Each row is a point. To make a cloud, some directions were put in groups of two or more. Within a group, all points are equally far from the middle, so they leave a hole (a ring in 2 directions, a hollow ball in 3). The other directions are filled evenly. Then the cloud was stretched, turned, moved and blurred a little. Count the holes, and give their numbers of directions, smallest first.
In the rows, zero is written as 128.

Cloud:
[[ 83 162 135]
 [184 103 157]
 [164 148 137]
 [114 105 100]
 [ 88 114 132]
 [180  86 139]
 [161 146 149]
 [146 120  83]
 [ 93 102 155]
 [167 114 189]
 [158  95 109]
 [102  74 179]
 [ 94 160 149]
 [168  79 130]
 [185  90 149]
 [102 116 186]
 [129 123  74]
 [126 111  88]
 [110 103 105]]
Holes: 1 (2)

Cloud (53 x 6):
[[123 114 150 138 145  56]
 [115  99 100  97  82  92]
 [117  97  50 149 152 114]
 [113  94 168 160 125  86]
 [111 103  77  92 116  98]
 [176 118 140 185 117  72]
 [163 158 148 195 111 111]
 [116  85 148 144  84  83]
 [119 109  80  96 146  89]
 [156  61 117 161 114 115]
 [124  57 159 146  87 136]
 [150 152 119  87  83 142]
 [104 125 110 175 102 166]
 [111  80 120 139 102 185]
 [139  86 121 144 101  48]
 [118 136 112  82  88 123]
 [114 163 112 141 134 179]
 [ 95 170 140 147 130 117]
 [112 118 146  79 101 111]
 [135  51 165 147  96 124]
 [111  80  99 182 134 122]
 [173 110  79 148 147 142]
 [171 134 108 176  98 160]
 [110 188 112 143 139 136]
 [126  88 157  73 118 114]
 [128 143 108 147  48  81]
 [171 171 124 108  92  90]
 [185 130 188 159 119 101]
 [132 114 122 180 181 106]
 [134 152 156 128  67  98]
 [178 125  75 180 106 117]
 [105 106 103  94 148 136]
 [137 136 165 111  61 117]
 [131  77 143  79 106 112]
 [170 144 143 120 180 151]
 [118  93 177 119  85 102]
 [101  93 127 178  99 141]
 [118 157 139 153  73  79]
 [110 110 167 134 143  80]
 [169 126 162 190 152 113]
 [ 89 120  89 195 103 115]
 [123 146 145 184 106 167]
 [147 183 110 175 153 137]
 [169 138  84 182 101 142]
 [165 146  97 133 116 180]
 [111  91 122 159  70 108]
 [119  98 146 176 171 118]
 [161 116 109 158 176 152]
 [173 119 124 160 162 173]
 [ 87 154 109 148 144 142]
 [199 111 182 138  89 121]
 [ 78 146  74 155 150 116]
 [112 111 155 174  82 144]]
Holes: 2 (2, 3)

Cloud (84 x 8):
[[ 59 110 135 184 115  97  84 116]
 [ 82 124 103 155 119 105 150 128]
 [118 155  82 180 170 117 109 107]
 [106 100 162 107 129 137 124 126]
 [128 104 122 181 115  72 184 124]
 [168 122 141 158 107 154  37 140]
 [124  77 168 130 135 118 127 198]
 [147 138 129 199  91  83 134 132]
 [ 88  62 167 157  86 165 124 155]
 [103 162  87 111 155 137  48  96]
 [136  79 145 145  61 150 161 119]
 [111  90 104 129 111 160 190 131]
 [140 164 112 187 131 102 123 120]
 [112 137 141 189 101 211  94 183]
 [121 171 176 148  61 139 174 140]
 [150 116 143 133 126 177 101 148]
 [107  89  87 120 146  89 164 117]
 [ 92 130 100 163  32 146 100 119]
 [158 116 107 183 149 176 126 118]
 [ 81 119 119 112 117 109 122 176]
 [160  53 120 118 110 126  83 143]
 [ 78 114 116 193 163 126  81 108]
 [ 93  93 113 132 113 173  94 143]
 [105 125 138 114 126 207  73 145]
 [142  39 147 146 101 132 135 118]
 [139 162 118 139 106 203  64 178]
 [115 113 135 133 101  88 141 176]
 [102  91  51 138 121 105  90 116]
 [114 128 129 111 165 132 141 111]
 [165 106 128 148  43 158 132 127]
 [ 83 179 117 178 120 155 110 166]
 [ 81 128 150 110  94 152 111 162]
 [165 173 145 161 114 101 101  69]
 [ 88 160 145 152  78 164  81 104]
 [158 159  74 163 163 128 110  98]
 [183 168 120 113 154 149 110 106]
 [128 118 139 192 138 111 106  88]
 [113 100 178 139 106 117  82 183]
 [159 136 164 178 124 129 153 132]
 [145 125 139 108  70 175 109 172]
 [ 92 139 128 140 147 121 147 134]
 [ 79  98 105 169 162 160  65 136]
 [117 114 168 153  56 149 168 147]
 [151 168  68 182 174  95 138 100]
 [166 106 133  75 118 112 153 163]
 [ 68 101 146 124  93 140 112 151]
 [100 146 109 169 136 137 188 114]
 [107  95 149 174 132 132  68 148]
 [ 53  96 108 107 119 120 135 141]
 [165 168 159 211 115 124 147 130]
 [170  83 140  76 111 144 136 116]
 [105 130  85 134 113 148 120 156]
 [174 140 157 105 130 189 146 157]
 [109 122  81 144  83 130 188 105]
 [155 127 172 123 123 182 173 167]
 [100 101 113 138  74 102 151 114]
 [ 85 151 111 164 123 147 121 149]
 [ 73 162 173 148  67 151 141 154]
 [ 98 151 141 182 120 127  77  90]
 [132 115 168 141  96 210  73 112]
 [106 114 119 168 104 192 139 109]
 [ 91  93 193 123  63 162 139 197]
 [104 106 175 161  92 207  88 154]
 [ 86 145 139 204 118 152 140 100]
 [157  82  94 112  92 139 103 127]
 [113  92 120 138 129 141  97 117]
 [124 119 166 136 131 147  99 130]
 [126  79  83 153 103 122 109 180]
 [ 66 142 121 131 143 166  89 112]
 [ 93 111 103 155 128  69 122 161]
 [118 123  76 148 106 193  72 136]
 [159 113  68 100 113 107 163  86]
 [140 106 152 110  54 181 133 155]
 [100 105 129 133  92 175 111 179]
 [135 144 178 124 111 119 124  84]
 [147 169  68 160 107 151 125  95]
 [164 115 124 169 110  58 161 129]
 [134  93 143 111 112 112  77 177]
 [ 96 148 194 152 137 110 122 111]
 [ 93 169 150 161  93 119 137 154]
 [133 154 132 120 117 188  97 165]
 [ 82 149 133 154 143 162  94 183]
 [175 118 134 125  76 130 109 153]
 [117  90 108 167  88 106  76 153]]
Holes: 0
